Each row is a point. Each table stands for the endless flat space through its points: a line for two points, a plane for three, and so on. The two share one point or none. Which?
In the rows, 128 means zero.

First:
[[139 128 164 100]
 [120  98 163 126]
 [136 122 167 102]]
Second (2 x 4):
[[118 124 148 106]
 [142 108 168 126]]
They share: [130 116 158 116]

First:
[[142  95 149 145 141 136]
 [166 131 125 115 159 136]]
Second:
[[155 123 147 147 141 121]
 [156 127 152 153 138 116]]
They share: no point

First:
[[111 135 117 127 105 117  99 103  92]
 [107 134 118 126 102 121  92 100  85]]
Second:
[[134 131 109 108 129  91 128 109  88]
 [129 133 111 115 123  97 123 109  94]]
They share: [119 137 115 129 111 109 113 109 106]

First (3 x 11):
[[170 109 121 184 144  87 153 138 155 139 133]
 [134 112 106 124 132 138 153 108 131 103 154]
 [140 117 103 132 126 135 153 110 139 109 157]]
Second, 3 rows:
[[166 125 110 164 135 101 163 124 153 136 138]
 [174 137 112 160 145  85 167 124 165 146 124]
 [180 137 104 180 125  97 179 124 153 150 138]]
They share: [155 113 112 158 135 111 153 124 147 124 145]

First (3 x 12):
[[146 120 109 133 141 104 116 125 132 130 129 109]
 [154 130 121 121 155  98 120 133 120 136 145 117]
 [164 151 133 129 172  85 134 129 104 143 159 109]]
Second:
[[152 102 121 103 147 103 103 146 139 128 136 116]
 [147 127 106 138 147 108 133 121 129 143 146 111]]
They share: no point

First:
[[124 106 131 135 139 112 101 136 134 129 129 114 108 112]
 [106 136 129 125 151 100 131 136 162 123 127 124  98 118]
 [116 128 125 127 147 104 115 134 148 125 133 118 104 116]]
Second:
[[121 124 103 116 134 117  93 151 155 143 117 125 120 136]
 [121 151 118 116 137  96 114 142 158 110 144 113 111 127]
 [123 141 107 112 129 107 100 153 161 125 129 119 120 138]]
They share: [117 135 120 124 149 102 114 132 148 124 138 117 105 117]

First, 3 rows:
[[126 144 108 133 127 153 150 157 140 155 131  93 105 154 170 126 161 131]
 [110 168 108 121  99 137 126 145 164 171 103 109 121 142 142 134 145 103]
 [130 137 116 133 134 159 165 160 128 143 153  89 101 165 179 125 170 144]]
Second, 3 rows:
[[121 151 121 145  96 158 142 171 155 172 138  75 143 151 141 157 167 129]
 [122 149 118 138 105 151 139 159 148 169 138  87 129 152 150 143 168 123]
 [120 151 110 110 131 133 141 127 132 149 132 125  85 158 176 103 160 111]]
They share: [118 155 116 124 113 147 147 151 146 155 132 101 113 156 158 131 158 123]

First:
[[109 115 141 120 157  91 160 149 119 120 141 158 109 112  81  85 133  85
  154 143]
 [119 120 161 120 167 116 140 154 124 115 111 123 149  92 121 115 123 125
  164 153]
 [115 124 147 128 166  97 163 156 115 115 134 147 120 103  87  90 127  86
  160 149]]
Second, 2 rows:
[[105  90 150 110 147 102 123 140 139 120 126 145 115 112 107 107 128 126
  152 140]
 [101  84 151 117 150 104 115 143 145 116 131 144 107 116 110 103 122 133
  151 133]]
They share: no point

First (2 x 24):
[[130 100 137 105 104 115 141 129 109 123 120 128 103 146 131 116 123 115
  153 119 113 120 134 136]
 [151 115 128  96 119 136 138 138  97 135 111 104  88 152 107 125 117 121
  153 125  92  96 143 157]]
Second:
[[176  93 125  99 100  98 125 174  96 124 129 159  92 142 111 122 124  81
  156 118 103 124 167 143]
 [ 98 117 143 105 118 146 155  90 114 130 105  81 104 154 135 116 118 153
  150 124 109 100 107 143]
 [129 113 131 104 118 117 150 125 117 114 115 112  81 131 134 108 119 126
  154 126  90 101 126 140]]
They share: [137 105 134 102 109 122 140 132 105 127 117 120  98 148 123 119 121 117
 153 121 106 112 137 143]

First:
[[130 103 137 154 130 145 109 140 116 129 122 115 112 118 135 147 115 157
  145 135 111 132 168 135]
 [132 105 130 159 134 143 105 145 108 128 124 112 112 116 136 144 105 149
  149 143 126 120 160 124]
 [121 106 161 142 133 142 115 134 128 147 113 133 100 118 144 150 133 166
  127 135  90 156 174 147]]
Second (2 x 24):
[[130 119 140 160 138 144 101 152 106 144 123 120  95 112 156 132 105 150
  141 154 135 118 150 111]
 [130 127 154 168 126 154  97 164 102 150 125 128  81 112 170 118  95 144
  151 148 145 102 148  95]]
They share: no point

First (3 x 24):
[[142 112 153 137 111  90 111 151 138 113 160 157 126 168 144 120 122  98
  118 122 112 147 135  91]
 [126 122 175 167 131  98 111 153 150 129 150 151 124 160 140 116 146 110
   94 132  98 149 147  93]
 [134 112 167 151 121  88 101 149 148 123 158 159 132 172 134 116 130 102
  106 124 106 161 145  79]]
Second, 3 rows:
[[150 123 147 155  85 121 120 154 156 127 174 156 135 142 177 118 138  90
   94 136  95 141 138 120]
 [156 129 159 134 106 118 135 142 132 121 153 132 132 157 174 106 126  90
  112 142  86 147 150 117]
 [133 115 140 171  96 104 103 164 152 111 175 176 115 134 157 134 139 108
   94 125 116 118 119 118]]
They share: no point

First (3 x 24):
[[ 99 179 137 158 101 116  97 117 144 122 127 130 121 106 119 120 128 167
  140 130  91 132 152 118]
 [153 168 130 150 141 112 146  81  95 156 147  99 113 124 110 130 114 136
  127  94 137 136 112 177]
 [ 91 171 141 154  96 114  89 119 147 114 127 127 122 105 117 125 126 164
  141 137  84 124 157 110]]
Second (2 x 24):
[[106 154 142 149 114 102 103  98 115 126 137  98 129 103  99 136 119 149
  131 127 111 116 128 129]
 [121 157 127 149 129 120 121 110 139 117 158 116 111 124 117 118  98 137
  152 124 105 140 140 150]]
They share: no point

First:
[[159 145 134 155 147 111  96 138 108 145 142 143 125 161 125 165 115 107
  110 148 107 124 125 128]
 [124 175 149 120 142 116 131 103 123 125 142 103  85 146 145 125  75 107
   80 153 137 139 105 158]]
Second:
[[152 168 149 161 129  89 101 120  94 156 160 110 111 162 125 148 114  92
   78 167 110 153 143 158]
 [148 162 145 151 139 103 107 124 104 144 144 120 109 160 127 146 102 104
   90 155 112 137 127 146]]
They share: no point

First (3 x 24):
[[140  92 105  99 138 141 138 110 151 136 110 139 120 120 115 153 101 126
   94 139 140 129 139 129]
 [141  88 113  94 139 141 130 109 143 138 109 143 130 117 118 150 108 129
   92 133 130 116 129 132]
 [113 120 105 118 131 161 142 141 151 126 125 139 102 141 122 134 100 113
  112 157 154 140 149 148]]
Second (2 x 24):
[[125 116 116 114 127 157 124 132 142 135 114 145 123 136 126 136 102 115
  106 146 139 121 127 153]
 [109  84 112  86 155 153 152 132 138 119 138 141 107 120 118 132 130 135
  102 142 135 121 155 129]]
They share: [121 108 115 107 134 156 131 132 141 131 120 144 119 132 124 135 109 120
 105 145 138 121 134 147]

First, 3 rows:
[[101 134 134 140 133 109  91 120 158 127 140 182 141 139 114 167 142 125
  150  98 157 120 153 100]
 [107 128 122 137 145 127 106  96 179 133 119 161 120 139 126 146 160 113
  171  95 148 141 153  97]
 [109 114 146 134 157 113 101 108 144 119 118 144 151 135 138 129 158 125
  140 116 131 142 161 130]]
Second, 3 rows:
[[108 147 144 146 158 128 129 100 141 109  99 138 158 143 120 150 157 125
  168  91 155 103 148  99]
 [120 117 125 134 142 102  96 132 174 153 140 168 119 153 115 131 166 132
  155 113 123 150 146 116]
 [106 142 148 143 159 124 122  98 143 110 103 138 157 138 125 149 158 118
  161  99 152 111 155 102]]
They share: no point

First:
[[177 166 139 136 165 168 114 133 104 106 146 122  96 132 122 127 126 142
  104 150 137 126 152  99]
 [145 146 135 120 153 144 138 121 112 126 162 122 108 148  94 135 102 134
  128 150 165 134 136 127]
 [150 139 118 145 144 144 126 136 131 121 152 125 117 123 119 139 102 127
  107 132 137 147 161 135]]
Second (2 x 24):
[[144 149 119 147 158 144 121 140 127 127 152 125 106 130 105 140 109 131
  104 135 150 144 164 120]
 [134 159 105 153 172 144 109 148 121 131 140 121  96 120 101 152 123 123
   98 133 164 140 172 110]]
They share: no point

First, 2 rows:
[[114 132  82 126 141 145 134 133 173 145  96 134 135 133 145 109 136  81
  129 114 104 176 118 141]
 [126 144 118 150  93 109  92 109 143 139 126 110 117  97 169 103 106 123
  171 144 110 140 124 111]]
Second:
[[100 134 120 138 142 145 134 118 141 129 118 110 150 113 146 115 115 100
  134 149  99 179 130 106]
 [141 141  85 141  93 103  89 124 179 157 102 137 102 112 169 100 127 102
  168 111 119 143 109 141]
 [111 139  95 131 123 147 127 120 143 133 118 111 134 126 151 102 119 106
  140 131  95 151 131 131]]
They share: [120 138 100 138 117 127 113 121 158 142 111 122 126 115 157 106 121 102
 150 129 107 158 121 126]

First, 3 rows:
[[165 123 128 119 103 134 146 122 155 162 127 105 108  98 110 142 139 155
  121 136 131 166 141 152]
 [163 131 131 109 116 126 165 134 167 168 121 110 126  84 109 138 139 154
  135 135 132 176 155 144]
 [134 121 108  97 112 143 157 112 173 150 111 102 128  77 105 136 153 150
  135 117 115 153 141 140]]
Second (2 x 24):
[[160 120 123 115  91 152 144 113 162 164 116 116 102 101 112 145 137 161
  133 125 126 158 127 148]
 [161 116 127 109  87 158 141 115 170 166 113 124  99 100 112 148 133 167
  141 124 124 159 123 148]]
They share: no point

First, 3 rows:
[[141 160 112  96 131 126 125 100 134 117 143 101 151 142 156 108  89 130
  140 160 108 130 154 105]
 [159 137 108 109 120 148 152 131 138 135 121 111 134 120 124 100 119 148
  143 150 120 164 152 140]
 [153 130 106 114 119 150 161 136 140 129 107 119 139 112 108  96 125 160
  140 142 120 172 154 141]]
Second:
[[123 137 107 121 139 126 151 142 131 123 110 104 151 156 139 112 110 171
  145 135  97 134 140 129]
 [134 130 128 101 123 142 128  97 142 121 106 113 156  93 115  88 122 150
  128 156 107 173 164  89]
 [126 126 130 111 131 144 122 107 134 137  98 111 156 107 127  90 126 158
  124 148  97 171 152  89]]
They share: no point

First, 3 rows:
[[123 147 149 137 128 145 114 122 157  92 136 128 140 143 110 120 107 131
  158 164 140 136 138 154]
 [128 150 143 145 122 146 123 123 142  89 124 132 134 142 110 117 103 130
  151 167 130 131 128 154]
 [137 152 132 157 115 144 137 123 120  90 106 142 129 137 113 117 103 132
  138 167 113 121 112 153]]
Second (3 x 24):
[[133 124 129 158 155 129  80 100 146  88 144 163 172 164  95 124 123 125
  163 185 135 127 153 169]
 [132 132 133 149 147 134  91 110 149  95 138 150 162 156 103 127 125 129
  161 171 132 130 146 164]
 [123 149 114 153 150 164 100 135 136  88 109 128 162 164 105 114 158 120
  183 145 110 147 128 149]]
They share: no point

First, 4 rows:
[[145 137 163 147 150 107  94 110  97 123 133 147  83 117 155 128 104 161
  144 148 127 135 119  96]
 [133 127 121 147 138 127 126 129 130 138 118 159 128 120 146  91  76  98
  137 157 101 146 154 126]
 [141 177 159 117 166 117 113 133 103 143 128 156  78  93 147 144 113 165
  140 156 120 122  84  81]
 [144 153 164 135 157 111 100 118  98 131 131 151  81 107 150 135 106 165
  145 151 127 129 105  92]]
Second:
[[120 158 131 150 125 117 120 129 108 135 108 125  92 110 135 126 105 121
  145 180  98 125 137 123]
 [ 96 134 139 162 133 101  92 125  84 155  80 149  60  82 123  98  77 105
  173 152  90 105 149  91]
 [140 142 147 132 161 117 110 127 112 141 126 169  96 104 153 112  91 137
  139 142 114 135 115  87]]
They share: [138 149 142 135 151 119 116 128 114 137 125 155  99 109 150 119  98 135
 137 155 111 135 119 100]

First (3 x 24):
[[101 140 133 113 122 125 119 105 110 118 154 130 140 123 139 111 149 108
  159 112 130 114 119 139]
 [124 123 158  89 160 104 122 136 104 155 135  86 123  93 121 119 150 106
  168 126 107 147 110 158]
 [113 137 133  92 134 131 131 114 131 121 148 109 152 138 157 108 128  90
  180 133 118 126 143 160]]
Second, 2 rows:
[[ 98 141 146  99 142 112 130 112  90 135 147 124 113  91 113 127 152 104
  172 118 109 115 104 152]
 [104 136 147 103 141 111 123 116  94 137 146 118 119  95 117 122 155 109
  164 115 115 122 104 147]]
They share: [110 131 148 107 140 110 116 120  98 139 145 112 125  99 121 117 158 114
 156 112 121 129 104 142]

First (3 x 24):
[[133 116 109 156 133 120 166 104 120 149 127 137  96  97 105 159 138 136
  142 114 112 119  91 140]
 [122  95 104 135 121 119 145  87 120 127 105 139  91 104 104 156 118 129
  149  89 117 100 111 119]
 [110 123  94 163 117 127 163 123 100 163 111 153 121 118  82 150 128 125
  133  99  97 132 101 147]]
Second:
[[139 132  95 138 159 136 155  86 122 143 117 168 121  85  90 162 112 134
  147 109 120  92 119 110]
 [106 100  94 164 112 144 150 104 109 159 112 127 104 110 104 173 150 119
  146  97 134 124  95 144]
 [128 129 139 131 144  97 139  54 102 108  79 129 132 112 114 129 123 157
  146  80  71  98 125 107]
 [ 96 102 106 166 110 134 138  88 101 145  96 113 114 124 116 163 160 125
  148  87 120 128 103 142]]
They share: no point

First:
[[128 113 114 166 132 164 107 133 123 152 152 159 117 162 159 119 160 147
  112 124 151 126 144 102]
 [143  92 108 154 126 155 122 127 144 155 131 147 117 141 138 143 148 129
  118 139 130 114 150 123]]
Second, 3 rows:
[[138  97 106 156 138 166 123 133 129 162 152 143 111 156 141 127 164 149
  118 126 135 122 164 132]
 [129 111 104 146 134 176 111 129 113 151 147 130  99 139 151 114 128 117
   98 116 149 130 163 113]
 [138 102 116 161 113 146 108 123 149 142 117 163 126 136 151 147 134 114
  113 146 140 112 124  92]]
They share: [138  99 110 158 128 158 117 129 137 154 138 151 117 148 145 135 152 135
 116 134 137 118 148 116]

First, 4 rows:
[[110 118 162 101 101 138 130 126 101 136 130 137 149 166 122 123 115 112
  129 124  87 104 168 134]
 [135 114 157 106  89 119 146  99  81 146 124 135 134 167 125 152 137 109
  121 112 109 113 151 147]
 [119 128 158 105 109 125 134 122 118 111 112 164 126 147  98 122 104 114
  160 143  87 109 172  85]
 [136 126 156 101 102 111 147 108 111 121 105 165 120 153 100 140 125 115
  154 139 105 116 155  94]]
Second (5 x 24):
[[136 108 154  87  97 133 146  94 124 152 134 157 126 153 120 112 114 116
  162 134 103 116 169  85]
 [136 100 141  89 101 132 153  87 129 156 128 160 116 167 123 114 115 115
  160 133  96 115 171  84]
 [112 129 122 114 122  97 150 130 124  93  67 164 117 208 100 160 126 120
  135 143  65 110 145 123]
 [112 128 117  97 109 116 161 131 137  92  76 164 112 215 103 146 119 139
  140 141  48  99 143 112]
 [136 112 140 104  94 123 182 105  90 125  84 171  86 190  95 162 151 120
  112 121  89  88 150 118]]
They share: [129 124 158  99 102 118 143 114 110 126 111 158 129 158 106 135 124 115
 147 136 101 113 157 105]

First:
[[116  96 147  95 135 133 155 112 115 129  82 123 108 149 142 164 149 129
   95 109 153 140 129 122]
 [124  78 118 116 104 104 161 149 111 163 132 116  95 169 118 136 143 120
   97 123 143 145 131 121]
 [136  81 115 113 116 125 152 125 111 157 111 113  77 163 136 157 137 114
  112 120 131 148 128 106]
 [113 110 148  90 145 132 151 108 142 134 120 138 142 151 127 127 138 135
   90 109 150 132 158 130]]
Second:
[[125  91 126  92 112 143 147 116 123 146 120 137 100 152 118 121 156 142
  101  90 154 128 166 107]
 [104 121 120  92 130  95 141  98 141 110 126  92 154 146 145 148 132 118
   98 141 145 161 124 122]
 [120  97 122  84 106 135 143 114 125 138 124 130 106 146 121 118 162 144
  102  93 157 129 166 104]]
They share: no point

First:
[[113 112 117 155 139 135 156 140 126 158  95 125 149 156 144 109 132 153
  111 114 155 156 105 158]
 [ 93 125 115 147 140 138 153 150 117 149 103 121 159 164 138  92 133 147
   91  99 148 147  90 152]
 [129  95 109 150 140 138 150 132 135 152  94 118 147 146 153 122 136 150
  133 123 160 162 111 158]]
Second, 3 rows:
[[128  94  89 148 147 166 153 143 122 139  96 137 143 123 150 133 125 161
  141 127 149 169  93 173]
 [116  94 119 148 129 118 129 137 140 139 114  89 173 165 162  97 143 137
  111 103 161 145 105 131]
 [113  79 131 166 123 115 126 161 158 157 105  92 155 189 162  97 134 155
   93  82 140 160  87 110]]
They share: no point

First, 3 rows:
[[114 113 117 141 106 146 142 108 102 118 114  80 109 120 140  91 167 135
  147 131 125 169 117 157]
 [135 139 135 132 138 157 161 106 129 137 119 125 127 155  85 108 134 168
  117 128  93 138 106 113]
 [128 144 132 137 128 161 166 104 128 128 117 121 131 141  86 104 143 166
  115 132 103 135 109 118]]
Second (3 x 24):
[[133 144 102 112 122 160 155  91 126 136 125 119  98 139 101  87 155 157
  133 133 115 150 137 128]
 [125 133 108 120 117 152 152  91 106 131 118 112 101 142 107  87 164 175
  125 131 124 132 127 140]
 [133 147 120 130 131 166 164 109 138 127 116  98 119 130 101  99 146 133
  133 127  94 168 119 116]]
They share: no point

First:
[[124 133 126 165 115 124 159 139 116 117 140 116 139 104 116 164 130 108
  154 109 123 146 144 152]
 [120 137 132 159 108 121 153 147 111 124 138 109 143 105 120 160 125 116
  156 108 128 141 137 147]]
Second, 3 rows:
[[ 92 153 156 138  98 121 135 170  97 107 127  81 132 106 127 165  99 124
  158  89 133 130 121 136]
 [ 98 157 164 133 101 122 147 161  96 121 122  78 151  92 138 150 116 122
  156  93 133 134 118 150]
 [132 133 126 163 103 116 155 145 112 147 142 116 157 106 122 150 134 124
  158 119 133 140 136 146]]
They share: [116 141 138 153 101 118 147 155 106 131 136 102 147 106 124 156 120 124
 158 107 133 136 130 142]

First (3 x 24):
[[113 119 138 134  91 147 156 117 109 141 188 141  99 144 114 108 149 132
  137 168 121 185 157 179]
 [134 110 129 113 112 144 144 117 109 141 170 132 114 126  99 114 137 129
  149 150 139 173 163 158]
 [139 145 104  88 132 134 119 142  99 131 130 167  89  96 114  89 102 109
  114 120  99 143 138 153]]
Second (2 x 24):
[[141 131 126  96 126 152 145 130  95 125 142 147  95 118 102 113 126 107
  116 132 103 155 156 171]
 [135 131 108  99 123 131 121 133 107 140 148 156 101 103 111  92 111 122
  134 132 121 155 144 147]]
They share: [137 131 114  98 124 138 129 132 103 135 146 153  99 108 108  99 116 117
 128 132 115 155 148 155]

First:
[[110 154 145 160 113 149 137  99 110 132 135 105 141 139 103 120 147 154
  120 124 159  93 109 112]
 [101 145 124 160 119 152 116  99 104 111 141  96 120 118  97 123 153 145
  135 118 141 102 115  94]
 [ 79 127  96 166 119 142 106  95  84  91 139  88 104  96  85 135 159 129
  139 120 123  92 117  66]]
Second (3 x 24):
[[122 154 132 174 115 156 116 109 120 106 131 115 109 145 109 131 164 155
  134 115 147 109 120 108]
 [ 84 172 150 149 147 155 123  93 108 133 138  88 126 137  91 103 160 145
  111 113 174 123 102 114]
 [ 90 166 148 146 139 156 124  93 108 134 143  87 133 129  93 103 152 147
  118 115 167 117 104 112]]
They share: [112 154 138 157 119 157 121 101 114 121 142 100 128 129 103 117 150 153
 133 117 150 107 114 108]

First (3 x 24):
[[155 124 171  95 151 121 126 117 101 139 112 141 138 184 151 125 133 125
  154 136 126  90 103 145]
 [155 145 141 104 121 103 111 123 149  76  97 135  78 124 160 125 130 104
  133  82 114 108 127  94]
 [156 131 156  96 139 115 115 120 127 104 106 138 104 150 155 125 131 113
  141 108 117 100 114 119]]
Second, 3 rows:
[[172 128 132 129 117  87 110 126 137 127 105 120 102 144 150  99 132 106
  136 112  97  86 128 112]
 [164 130 137 122 118  94 113 124 134 121 100 125 102 149 151 106 126 110
  134 116 102  87 128 117]
 [165 127 130 128 111  90 110 125 138 123  96 121  97 147 149 100 120 109
  127 121  94  82 134 118]]
They share: [154 138 156 103 133 109 122 120 123 111 103 138 112 158 156 125 132 116
 146 110 123  98 116 120]

First:
[[131 127 135 101 164 153 116 103  78 130 103 185 110 136  64  93 117 158
  125 159 120 120 167 151]
 [126 144 132 106 164 126  89  84  88 122 127 168  90 116  96 128 154 163
  107 155  92 106 147 178]
 [120 119 148 113 162 153 124 120  85 144  99 168 127 118  80  85 114 153
  124 159 142 123 154 144]
 [115 104 147 117 144 137 114 133 125 164 107 137 128  86 132 104 149 149
  107 146 163 130 113 134]
 [134 119 128  97 144 139 104 104 117 136 115 166  99 114 106 117 154 157
  108 145 124 125 132 142]]
Second, 4 rows:
[[107 142 109  86 165 129  75 123  72 162 124 146 106  88 100  82 164 164
   86 155 129 151 138 139]
 [ 88 117 141 124 157 113  95 105  96 156 143 140 131  82 117 133 119 173
  102 183 132 130 109 157]
 [103 139 113  93 167 127  79 118  80 160 128 145 112  85 104  90 157 170
   90 163 130 146 133 140]
 [106 131 125 104 165 129  91 113  92 154 125 148 117  90 107 101 147 169
  100 165 132 134 131 145]]
They share: [120 121 141 112 157 137 107 113 100 146 111 156 115 106 105 107 141 155
 112 153 134 120 137 153]

First (2 x 24):
[[150 119 168 125 149 137 112 126 140 135 140 145 114 136 141 146  99 173
  129 114 146 145 107 144]
 [141 122 144 122 128 116 103 111 155 141 140 151 120 148 129 155 120 149
  123  93 137 133 107 141]]
Second:
[[157 145 137 149 152 140 119 142 123 124 122 158 147 136 163 175 106 160
  131  89 164 164  94 151]
 [149 133 145 135 142 132 111 126 137 130 132 156 131 142 147 163 110 162
  125  97 152 150 100 143]]
They share: no point

First:
[[157 114 110 145 115 137 153 143 110 131  95 151  92 131 109 129 117 180
  120 130 144 125 148 134]
 [128  96 141 158 113 165 158 176 148 152  88 137 122 112 119 142 129 175
  120 107 158 135 127 135]
 [126 110 127 158 142 162 144 172 143 140 105 145 116 108 156 116 150 137
  107 122 176 107 113 101]]
Second:
[[165 125 117 160 141 156 150 155 125 132 111 164 105 127 147 104 143 158
  124 117 155 108 133 106]
 [133 104  97 126 127 138 138 134 116 128  95 127  92 111 127 139 119 173
  110 158 142 108 142 126]
 [119 101 102 129 114 126 141 142 110 129  88 128  87 115 110 144 114 161
   97 156 159 119 137 132]]
They share: [147 116 112 149 130 144 147 151 119 131 102 151  98 123 132 119 132 158
 113 131 158 113 134 116]

First (3 x 24):
[[115  79 139 163 121 140 121 135  97 137 157 146 108 118 127 109 112 137
   85 128 171 121 155 140]
 [143  77 139 161  98 149 124 164 116 130 178 156  93 136 128 107 100 134
   72 137 189 143 150 139]
 [122  76 137 165 114 141 123 143 102 135 164 149 104 125 128 106 109 138
   79 131 179 129 156 138]]
Second (5 x 24):
[[143 110 147 164 118 134 114 161 119 150 176 119 109 110  94 101  99 122
  120 112 174 121 130 161]
 [166  78 171 153 103 174  72 151 104 126 152 156 112  90  90 141  89 139
   92 150 167 144 132 176]
 [122 116 135 131 133 128 138 161 122 150 164 128 106 104 136 107 117 107
  120 118 159  88 124 140]
 [152  65 158 123 121 165  94 148 127 124 156 156 119  59 125 132 107 116
  103 166 166 105 118 166]
 [110 131 131 124 134 127 147 164 107 150 150 134  99 121 149 116 119 109
  112 110 145  86 130 128]]
They share: no point

First (6 x 24):
[[102 168 158 178  74 146 176 137 115 136 118 120 163 122 174 141 143 162
  132 137 139 166 143 126]
 [119 167 183 146  97 123 163 133 137 147 145 122 164 101 146 127 130 135
  127 112 151 151 157 143]
 [ 85 149 154 138 124 141 164 143 127 103 124 100 162 121 143 127 156 164
  132 177 147 157 149 134]
 [109 164 167 144 104 134 157 139 131 132 137 115 158 108 145 125 139 138
  130 131 146 157 149 136]
 [ 93 190 133 219  38 170 178 177  96 128  92 121 124 149 167 164 128 153
  165 130 121 214 134  87]
 [ 85 155 182 105 140 125 163 145 152 111 137  82 164 102 127  98 169 141
  133 170 158 166 146 163]]
Second (2 x 24):
[[ 98 144 153 145 109 156 161 139 117 119 112 102 162 131 155 148 134 144
  125 143 129 144 166 120]
 [ 98 150 150 150 109 150 159 144 118 115 119 109 156 128 147 145 134 149
  131 148 135 151 160 118]]
They share: [ 98 156 147 155 109 144 157 149 119 111 126 116 150 125 139 142 134 154
 137 153 141 158 154 116]

First (5 x 24):
[[167  93 135 146 107 153 146  72  73 103 111 166 149 144 100 143  75 149
  100 150  70 175  89 129]
 [128  99 104 138  75 126 125  79  94 106 110 177 126 118 121 126  88 129
  131 108  70 157 103  97]
 [152  99 134 142 123 196 157 115 112 102 134 141 158 148 103 160  74 167
  123 142 100 163 113 153]
 [135 117 100 158 105 134 122 105 100 118 151 142 162 117  88 114 100 142
  101 112 107 135 116 109]
 [124 114 109 139  74 138 145  96  90 119 127 154 122 105 120 134  99 117
  122 111  85 146 108 103]]
Second:
[[134 102 119 148 101 142 128 100  94 106 146 153 144 122 103 142  85 138
  123 127  93 115 122 123]
 [132  75 157 155  98 136 104  94  73 127 128 154 161 120 126 169  62 156
  106 150  53 110 130 104]
 [122  95 127 145  83 136 144  84  88  92 153 184 141 120 101 144  82 141
  121 140  83  85 115 144]
 [137 139  68 141 108 154 154 114 125  87 164 139 126 123  79 107 115 117
  143  93 147 132 113 137]]
They share: no point

First, 2 rows:
[[123 131 142 152 153 121 156 125 122 148  95 105 149 133 146 136 113 127
  153 118 105 139 154 108]
 [121 123 152 154 159 111 160 141 112 142 107 115 161 127 160 122 129 117
  163 108 113 135 144  94]]
Second:
[[127 113 121 122 161 117 158 127 140  97 112 124 134 107 152 150  96 115
  173  99 107 120 170 137]
 [143 110 160 130 174 119 147 126 118 134 105 131 154 139 148 143 123 100
  169 127 110 135 147 114]
 [ 92 133  91 162 151 112 168 142 140 122  87 104 134 112 142 120 116 150
  173  64 132 140 165 107]
 [157  83 151 146 179  99 134 103 104 121  88 124 176 137 146 132 120  79
  161 123 125 114 134  95]
 [110 153 184 139 151 153 168 152 131 161 121 110 157 142 178 141 131 120
  154 146  82 164 170 113]]
They share: no point

First:
[[139 126 152 136 151 111 165 116 143 129 117 114  94 162 135 152 113 151
  135 123 113 138 127 125]
 [159  91 142 136 141 146 140 116 128 119  82  89 104 152 115 162 143 151
  115 153  88 133 137 135]]
Second:
[[144  94 197 175 167 140 161 113 147 127  86  88 143 183  80 165 125 163
  126 115  98 159 141 147]
 [187 127 157 163 140 129 190 121 126 124 106  94 122 170 111 161 106 181
   92 141 116 111 182 135]
 [119  73 137 137 154 135 128 123 132 126  86 118  98 150 141 173 134 115
  156 127 102 151  74 111]
 [ 94  95 160 101 172 102 105  81 135 117  80 103  79 133 113 139 132 136
  142  95  79 161  76 130]
 [193 117 122 145 127 131 189 133 131 126 120 108 102 156 150 164 113 156
  120 161 115 104 151 113]]
They share: no point

First (4 x 24):
[[107 120 144 103 159 135 162 112 143 136 161 153 111 186 163 176  93 154
  114 118 144  91 124 141]
 [116 149 116 111 140 121 144 170 144  99 150 133 109 133 141 135  98 142
  118 154 127 122 151 144]
 [103 120 140 101 146 138 155 122 144 129 152 144 113 164 161 162 102 156
  123 122 132  93 130 138]
 [ 95 153 141 103 171 126 189 124 146  97 164 135  99 156 106 149 102 136
   99 118 144 130 139 198]]
Second, 4 rows:
[[ 69 142 108 113 109 167 180 133 153 119 168 143 121 175 145 115 120 132
  118 125 121 121 120 158]
 [108 111 127 100 161 138 154 108 154  98 170 159 143 162 182 161  97 192
  124 168 131  98 187 120]
 [120 126 166  91 164 108 139 141 139 125 122 120  86 114 134 173 103 153
  130 108 131  92 130 156]
 [121 123 172  89 170 103 136 138 145 128 119 121  84 108 138 179 104 161
  135 111 133  89 137 155]]
They share: [100 129 136 101 143 136 157 132 145 116 149 136 111 147 147 149 107 152
 123 126 127 104 137 149]
